Each row of a before or after table is a point. One or more steps were done to the points. Then noise was added and the rows were shuffled. The steps act on how far a point lies along the listed directions, d1 being the first. Write out the steps. A step turns or swaps two directions, mirrors them in a line or flattens them onto one, adds a multiple of one to another, or multiplies one. Angles are multiples of 10 degrees, from the lower direction toward the higher: turns from -170 to 170, lines from 10 to 170 but not 90. Use the fewest steps. Two steps may share a direction if one is a turn and the other turns, adds or multiplies; they go together, in the order done. Otherwise the lowest direction goes first.

Directions:
(1): [-43 -21 -13]
(2): [-15   2  47]
(3): [-20  45  -8]
Before:
[[-12   4 -11]
 [  4  13 -21]
 [ -6  14   4]
 [-10   8   7]
 [  1  -3 -18]
 [  2  -2  -7]
 [  3  28  11]
 [ -9   2 -10]]
After, 8 rows:
[[ 14 -16 -61]
 [  7   1 -21]
 [ -5  -1 -22]
 [-12 -12  16]
 [ -8  -3 -24]
 [ -8 -27  32]
 [-17  -6  26]
 [ 13   1 -51]]
Steps: mirror d1 and d3 in the line at 30 degrees; multiply d2 by 3

Directions:
(1): [ -6  47 -42 -21  21   5]
(2): [-13 -28 -29   4  16 -54]
(3): [ 53  -3  16 -18  38 -10]
(4): [ 30  22  -6  -7 -50 -30]
(5): [ 31 -15 -40  40  -3  24]
Before (8 x 6):
[[ -7 -10 -18 -20  17  29]
 [-11   2 -14 -12  16  -9]
 [ 13   5 -24  12   4  39]
 [-25 -33  59  -4 -35 -24]
 [-22  -8 -35  14  11  22]
 [  3  -1  11   3 -21 -24]
 [ -6   3  37 -11 -19   2]
 [-36  21  17 -37 -38 -16]]
After, 8 rows:
[[-33 -15  -6  -1  -1 -24]
 [-13 -59  -8   5  21 -28]
 [-20 -10  -6  16  16   8]
 [ 23  -6 -11   3   2  -1]
 [ 33  -4  25  -4 -26   7]
 [ 25   0  -1 -31 -18  -3]
 [-56 -32 -27  30 -26 -17]
 [  9  16  34 -27  -8   8]]
Steps: swap d1 and d3; turn d2 and d5 by 100 degrees; multiply d4 by -1

Directions:
(1): [ 33  30  34  30   7 -23  -3 -21   9  32 -44]
(2): [ 41  20 -60  14   7  31   8 -33  -4   2   8]
(3): [ -2  59  24 -49  19  19  -6  -3 -17  10  23]
(4): [-36   4   2  15 -26  32 -54 -27  25  23   4]
(5): [ 12  28   7 -13 -58  10  12   4  23 -48 -24]
Before (10 x 11):
[[  2   4  -5   0 -14   0   6   6   3 -16 -17]
 [ 16  -6   1   5   2 -13  19  10   4  -8 -18]
 [  5   6  11   0  -9 -15  16   7  -2 -17 -11]
 [ 21  13   6   0  12  -9  11   6   2  -2  -9]
 [ 19  12   5  -2   8  -3  18   4   0  -5 -16]
 [  1  -3  12  18   1  -6  -8   1  11   9 -17]
 [ 30  19  20  17 -28 -16  12  -4  22  -7 -41]
 [-35  10  10  13 -24  39 -60 -35  28  18   2]
 [ -8   4  19  -6   3 -21  11  13 -11  -9  -9]
 [  2 -17   1   2   5  -4  12  -7   1  -6  -9]]
After, 10 rows:
[[-20  -4  15  13 -14 -12 -11   0   6   1 -15]
 [-14   6  10   5 -31   1  -8  -3  12 -17 -11]
 [-15 -12  -3   3 -18  15  -4   5  14 -13  -3]
 [-25   9  18 -34 -56  14  -1  20  23 -45   3]
 [ -9  -1   8  -6   2  11  -6 -15   4   4  -2]
 [-14 -15  -4   5 -11   5 -11   8  13  -9   3]
 [-19  -1   4  -3 -18  15 -15   2  16  -2  -3]
 [-15   3  16 -14   8   3  -5  17  -2  -2   7]
 [ -2  18   1  -9 -25  11  -2   2   9 -17 -16]
 [ 35  21  14 -40  34 -22  49  23 -29 -31   3]]
Steps: mirror d1 and d2 in the line at 110 degrees; turn d3 and d4 by -150 degrees; multiply d5 by 1.6
